Each wall is flat, endless, passes through zero and stands at right angles to its row. A trip goes straight from one point to another. Which walls does it cross, in order?

Walls:
(1): [ -8.7  12.7 -15.4]
(2): [ -1.5  31.4 -10.2]
(3): [ -2.6  13.6 -16.6]
(4): [ 19.1  -0.6 -14.8]
(5): [27.3  9.4 14.2]
(6): [29.0 -8.0  5.0]
(7): [-9.8  3.5 -4.7]
(8): [  7.9 -14.1  -6.9]
(9): [ 7.6  1.9 15.4]
(10): [  4.0  11.6 -20.1]
(11): [  6.1 -21.6  13.7]
Trips:
[ 5.4  4.9 -5.2] to [ 4.4  3.6 -8.1] -> 7
[  5.3 -30.0   1.9] to [  2.6 -34.1   9.9] -> 4

Walls:
(1): [19.6  0.9  4.8  2.4 -1.7  1.4 12.8 -1.7 -7.0  2.5  4.7]
(2): [ -9.7 -13.4  17.3  -6.5  -0.6 -15.0  25.6  23.2  -8.9  -7.6   5.3]
(3): [ 2.7 -3.1 -4.3  4.3 -6.2 16.6  3.7 -3.4 -5.4  1.7 27.6]
(4): [-14.7  26.5  20.4  -1.6  15.3 -10.4 -10.5  13.5  -6.1 -18.8 -10.8]
(5): [ 19.9  10.7  -7.0  -7.1   4.0 -25.8   5.4  -7.1  -7.7   5.3   4.0]
(6): [  5.4   5.0  33.6   0.2 -17.1   0.4   8.7  18.5  -9.2 -15.5   6.8]
(7): [ -9.0   9.6  -0.7  34.9   8.3  -4.2   2.8  23.7 -10.8  -4.8 -15.1]
(8): [  8.3   9.7  15.5 -23.8 -27.0 -23.7   5.2   8.7  18.6  15.6  -8.3]
(9): [ 12.2   1.8 -15.9  10.9   3.0  -2.6 -32.0 -11.6  26.8   2.1  -1.9]
(10): [-10.4  -4.3  10.5  -4.8   5.2  -4.0  -5.3   6.4 -10.7   2.1  -5.2]
Trips:
[ -2.9  14.3   0.3 -10.3  23.7  10.4 -22.2   0.4 -15.1  21.1  30.8] to [ 15.7  -3.0   9.6 -15.4 -17.6  -6.9 -10.1  -1.3  24.0  -0.8   0.1] -> 8, 4, 10, 6, 1, 3
[ -1.3  -7.9 -11.1  -9.4   0.1  -8.9  18.2  11.1 -25.2  -8.0  -8.2] to [ 20.2  12.9 -17.8  -8.4   4.0  -3.7   3.6   5.5  -4.6   9.7   9.4] -> 4, 6, 8, 3, 10, 7, 2, 9

Walls:
(1): [  8.1 -26.1   1.3  -6.9   7.2   0.5   1.0 -21.5  -4.5 -14.0  14.6 -23.6
   6.7 -19.6 -29.9   9.2   5.3   6.2   1.5 -11.4  -5.8  -7.7  -9.7   7.2
   0.7  -6.3  -0.7  15.1  -7.3  26.3  20.9 -15.9]
(2): [-12.8   8.8 -14.9 -11.6   9.8 -19.2   5.8  -8.1 -17.1  23.4   4.4  18.0
 -17.3  -1.6   2.5  -0.4 -14.3  11.1   0.4 -11.3  21.5  -6.9   0.0   8.1
  31.8 -18.6  -7.2 -13.5  -5.5  17.7 -27.9 -10.0]
(3): [-17.7 -14.5   4.9  -5.9 -13.3  -0.7  11.5   3.7 -13.2   4.0 -14.1  -2.1
  -8.2  -4.6   2.8  39.0 -16.3  22.7  -6.0   6.7 -26.0  -0.5  17.4  -1.8
 -23.7 -20.6 -13.3  -6.6   9.6  18.9  18.5   9.5]
(4): [ 12.0   7.6 -10.8 -30.0  -4.0  -0.5   5.4  16.2  -5.9  15.8  12.6  11.0
  13.9 -10.4  18.6  -2.7  -5.9  -2.3  -9.9   1.6   0.1 -33.2   8.7   1.6
   2.0 -11.5  27.6  18.5  -5.0  -0.1 -12.7  -7.4]
(5): [  5.0  -5.7  -9.8   2.9  -0.1 -20.7 -10.4   1.4   6.7   0.4   8.3  -5.0
   9.5  13.8   2.5  13.2  -6.6 -16.7  -3.9   6.3  -6.6  14.0 -27.7  -9.6
   0.0  -1.0 -13.6  16.8  -3.8   1.7  15.7   2.9]
(6): [-18.5  19.8  -3.6 -16.6   0.8 -27.6 -20.1   3.3  15.1 -11.4   2.9 -18.6
   2.5   1.3 -15.5  13.2  17.1   2.8  -9.8  -2.4  -6.7 -12.7   7.3   6.6
  10.1 -13.5   4.0  19.7 -10.7  -0.8  27.6  -9.9]
(7): [  7.6 -17.8  -8.5  15.6   7.5 -22.4   0.5  -9.6   4.7  16.9   0.5 -12.8
   2.1  -7.6 -15.0   9.8 -11.0   7.7  14.1  13.7  -6.3   5.6   6.6   8.3
  16.8  22.8  10.8   8.2 -28.7  -8.3   2.4   1.9]
Trips:
[-11.1   5.7  -2.0   6.5   7.7  14.6   3.3  15.0 -11.8  -5.4   6.8   6.3
  22.4  10.0  -9.2   5.2  -3.3 -23.9 -24.2  11.7  17.6  -8.9   0.0 -10.9
   1.8 -18.1   3.6 -12.0   9.8   2.5 -15.8   3.0] to [-33.4  22.2  -3.3 -15.5   9.1  -5.8  -3.1  25.0  27.9   1.3 -14.2   3.8
   3.6  -9.2   7.1  -9.7   8.9   1.0  29.0  16.9 -14.0  -1.3  10.3   2.8
  14.4  -4.6   9.6  16.8   3.1  -0.9  13.5  -5.6] -> 6, 2, 7
[ 19.3  -1.9   8.5  11.1  -0.8  -4.8  -2.6  21.9 -11.5  24.0   4.1  -5.1
 -25.3  -7.9 -42.3 -18.7  25.5 -14.3  -6.0 -11.2   9.0 -15.6  -2.1  -5.5
 -11.5 -13.5   1.1   0.9  19.6  16.4  11.2  26.1] to [ 11.3  -0.2  17.7  10.5   8.0  19.8  15.0 -16.5 -15.2  30.5   0.6  18.1
 -28.9 -14.9  12.4  -2.1  -8.9  16.5   5.7 -21.6   2.8  -1.5 -12.0  -4.2
  13.9 -12.4 -24.9   5.7  -0.3  19.9  -7.4   4.2] -> 6, 2, 3
[ 10.3  -4.0   3.6   3.3  23.4  -9.7  -3.0  12.0  -2.8  19.1  -5.6  -0.1
  -1.3  -1.0  -0.4  -2.9 -18.6  -3.7 -27.7   5.3  -4.1  -8.0  -5.5 -24.0
 -23.5  24.1   7.6 -18.6 -19.1  34.4 -24.4   8.2] to [-18.8  -4.0  -2.0 -21.4  -9.3  17.1   9.0   4.3 -14.1  -7.2  14.1 -16.3
  11.6 -15.0  -9.0  11.1  10.8  20.1  -7.6 -13.9  11.0  27.5 -16.3 -18.1
  -2.0   2.4   4.5 -11.3  -5.0  14.8 -18.2 -13.8] -> 5, 1, 7, 4
[-26.2   1.0 -25.7  -9.3  19.8  -6.0  -6.9  18.1   4.0  10.3 -29.7   0.0
 -17.4   0.9  -5.3 -11.8   0.6 -23.2  12.6  15.9 -10.7 -14.1 -12.2   4.6
  26.8  12.3 -32.8  -6.0  -6.4   8.8  13.5  -5.0] to [  6.2   5.3   3.0  11.6  -7.1  14.2  -6.9  -9.8   9.2  18.3  20.9 -16.7
 -11.1  13.4   4.7 -11.4   3.8   6.6   6.3  12.2   4.6   5.2   5.0  -3.8
  33.0  -4.6 -21.2  20.9 -15.4  18.7   2.0   7.7] -> 1
[ 12.5  -1.2   2.4   3.7  -4.0   1.7  -2.2 -40.2   5.6   5.5  -7.0   0.9
 -21.5  -4.3 -15.0  -9.7  22.3 -11.4  22.6   7.0  -2.4  -7.9 -20.3  -9.4
  -6.5  -8.1 -32.1   5.2  -2.2 -16.6   4.4   5.2] to [  2.4 -19.6  -2.9  19.3  17.5 -11.4  -6.3 -11.8   2.9  10.0  12.0   0.0
   3.9  13.0  -1.9  -1.8 -13.5   1.9  26.5  16.0   8.1  -6.4   4.5   7.8
  14.0  20.0  17.1 -13.5   7.5   4.7   7.2  -4.3] -> 2

Walls:
(1): [-29.0 -10.0  10.5 -14.7  -7.9   8.0  -4.1  -5.6 -17.8 -18.1  -8.0   5.3
  12.4   1.6   6.8   6.8 -23.2  -1.7  -2.8  13.0  -4.8  -5.3  11.5 -19.4
  -1.0  14.5   7.3  -9.4 -18.6   2.6 -14.7  24.3   3.3 -12.9 -21.7  -4.4
 -26.1   0.8  -0.2  28.2 -13.1  -4.6   0.2  10.9 -15.7  19.7  -2.0 -11.8]
(2): [ 11.4  -1.9  12.0  26.9   4.9  -4.1  -1.0   8.4   5.3  -6.1  14.5  -3.0
  -8.4  -1.4  -8.4  -8.2 -13.2   1.7  20.6 -12.5   2.4   4.5  -5.4  -3.4
  -8.9   4.0   2.3   9.6  -3.9  20.3  -4.2  17.2  -1.6  16.4   4.4  -5.1
 -16.1   2.4 -11.0  -5.5  14.2 -21.8  12.2  -4.5   3.9 -13.0  -0.1  17.1]
(3): [ 10.3  16.0   3.4   7.3 -15.4  21.2  17.2  -9.8  15.8   5.0   0.3  -4.3
   8.8  31.8 -14.6   8.0  20.8  18.8 -14.6  17.0  10.4  -3.5   3.9  -2.8
   9.3  -5.9 -13.7   9.3  -0.6   2.6   2.1  -3.1  11.6 -11.9  16.8 -22.0
  -3.2   0.6   3.0 -31.2   9.2  -8.4 -34.3 -38.7  -0.1  17.5 -15.0  13.1]
(4): [-16.0   6.2 -13.3 -13.6 -16.4  -2.1  17.1   4.7  -7.0  17.3  16.7   5.1
  -5.2 -11.7  -2.2  -1.3   6.9   8.8  -9.5   2.7   4.3  -3.3  38.8   9.1
   2.5  14.6  -2.7   4.6  18.1   7.9  -1.5  -2.5  -7.1  16.7   6.0   4.4
  10.2  -6.8  12.2  -8.0  21.4  -1.6   2.1  -4.4   0.6  -9.0 -13.8  19.3]
(5): [ 22.1  -7.9  27.3   6.0  -4.1   0.2 -35.5 -10.5  -1.3  -5.5  -9.4  -1.5
   9.3  10.4   3.0 -11.8  -3.5   7.8  -1.5  19.6   8.7  -9.0  25.9   1.3
  13.6   1.4   8.8  15.5  -1.8 -11.3  34.7 -18.4 -10.1  -3.4  28.7  -7.5
  14.7  -6.3 -16.8  -6.9  19.1   5.2 -11.5  -6.7  -3.6 -20.0  -1.1  10.6]
(6): [  3.5   4.8   9.6  -9.2  25.0   4.6 -10.3   2.3 -27.8  -4.6   0.8 -17.4
 -11.0  32.0   5.6 -15.4  -0.3  13.6  -8.3   5.3  -5.7  -0.2   2.7 -18.9
  -4.2  15.7  17.3  -8.3   1.3   5.1  -3.6   9.3   0.6   6.4   4.6  17.9
  -0.4   2.0  -7.9  -3.3  -8.8  -3.5  13.7   5.1  17.9  -8.2  -4.6   6.9]
(7): [-15.8  20.2  11.6   5.0  -4.1  14.2 -21.2  14.4 -10.8  -5.6  -9.7  11.0
   5.9  -5.6   7.8  -3.5  17.6  10.3  -4.0 -21.0  -9.5 -15.1 -15.0   8.0
  22.6 -12.3  37.6  15.2  11.8   0.4  16.5  -3.3  21.3  -9.5 -18.6   0.9
   6.9   8.5   8.3   3.3 -25.5  -8.1  11.7   8.7   2.4 -16.1   1.1  14.1]
(8): [-11.0  11.1 -17.5  -5.2 -14.2 -14.3  -8.7 -14.3   2.7   7.7   4.4  -2.8
  -0.4   5.4   4.8  -6.9   3.6 -12.8 -21.0   8.7 -29.8 -13.4   5.6 -23.8
   5.2  -1.2  17.4  -2.1   4.4  22.4  18.7  -4.0  13.4 -14.0 -23.8  11.5
   3.1   4.3 -11.7 -31.0  24.0  35.0 -11.0  -7.6  22.6  18.8  -3.2  -1.8]
Trips:
[-26.2  -5.4 -12.6  -1.9   3.3  18.2  -1.7   5.9   8.9  -1.9 -11.0  -6.5
 -21.2  -3.4   0.2 -23.1 -29.3  -6.3   9.7  18.7  18.7 -13.8  -2.9  -2.1
  -0.2  -7.6   7.6   0.3  -4.8  21.2  -8.9   1.1  -5.5 -28.0  -6.1  -4.8
 -13.1  -5.7  -0.7  22.9  -3.3  -0.4 -12.6  10.0  -5.0   4.9   3.7  -0.4] to [  2.7   6.4  -4.9  27.4  16.6  22.6  -4.2 -10.1   9.9 -25.5  23.7  -0.6
  18.9  -4.8  14.5 -20.5   1.8   0.8 -14.8 -18.5 -27.4  -3.8  12.0 -20.7
   7.5  26.6   2.1  24.2   1.4  -8.6 -23.4   8.8  -2.2   7.8  19.3 -21.7
  15.3  -0.6   5.9  26.2 -10.7  -2.5  14.4  -0.5  31.1  26.3   2.0   0.7] -> 2, 6, 7
[-19.6  -1.5   0.5   0.0  -8.9   4.7  13.5   1.2  -5.8   4.4  -2.1  14.7
   1.1   1.3  -2.7 -18.6  14.6   0.7  -7.5 -30.4  15.7  -2.6  10.7   6.7
 -10.7  -0.2  -4.8 -14.8 -11.7 -13.0  -9.0  -6.6  -6.7  -7.5   0.6  22.2
  -3.9 -14.9  12.7  -4.6   5.0  11.7  12.7 -22.4   8.4  25.4  15.0   7.5] to [ -3.4   8.1   3.4   7.6 -11.3 -12.3  10.3  -3.7   3.5  17.7   8.2  -3.8
 -18.2  12.0   5.1  -3.7  22.1  13.8 -26.6  -7.2  11.6  22.4  -0.3  18.4
  -8.7 -21.0  -8.9 -16.2  -5.5  10.3   1.1  -5.2 -13.0   8.8   2.6  11.5
  -4.6  -3.0   6.5  -7.3  12.3   8.9   8.5 -14.6   9.9  -1.8 -11.6  -7.7] -> 6
[ 17.4 -12.5  -9.9   6.3  32.2   4.3   4.8 -13.4  -4.1  -8.8 -10.9  -1.9
  11.1  19.4  33.9  -3.1  -8.9   0.6  -5.4 -12.8 -11.7   4.8  12.3 -17.9
 -10.0   1.6   8.6  16.8  -1.3  -3.7 -23.7 -11.4  -1.4 -18.4  -1.2   3.9
   5.7   0.0  12.4   3.3 -10.1   8.1   5.7   2.2   7.9  -0.2 -17.5 -15.3] to [  4.3  -8.1 -10.7   4.0   0.9 -28.3  19.8  13.4 -22.8 -15.0  11.8  -4.6
  11.2  -0.2  -4.6 -10.1  -6.9  11.8 -21.0   4.5  -8.7  -3.6 -26.0  -7.7
  -5.8   7.0   3.2 -28.1   2.5  13.3  11.7 -19.3  -4.8  25.5 -17.5  12.2
 -19.4  -6.7   6.3  15.8  27.6   1.0  24.4  -8.8   1.2   9.4 -12.1   2.1] -> 2, 4
[ 11.8 -21.0 -24.9  11.3 -11.7 -16.7  15.9  -7.3  16.7   5.8  17.6  -5.5
  16.3  -5.9 -12.4 -18.0  -9.2 -10.6 -11.1  -2.6   2.6  -8.8  -0.3  -0.5
   2.8   1.1 -11.4  17.6   5.8  31.1 -27.0 -18.1   4.9  11.3   0.2  20.5
   0.3   6.3  -6.4  33.6   6.3   3.6  21.5  -7.7  -7.1 -12.7  11.0  -8.2] to [ -1.4   3.6   6.2 -10.6 -10.3   2.5  12.3  20.7 -10.3   2.4   4.2  -9.4
  -4.7 -19.9   9.7 -18.5   4.7 -11.1  23.4  29.5  13.3   0.5   8.7  17.7
   9.8  12.5 -12.3   3.7   5.8  14.3  -4.4   7.2  -9.3   1.0  -1.3  20.4
  -2.4   9.4  -4.9  18.5  -7.6  -9.1  25.5  10.4 -34.8  21.2  -8.4  -5.8] -> 1
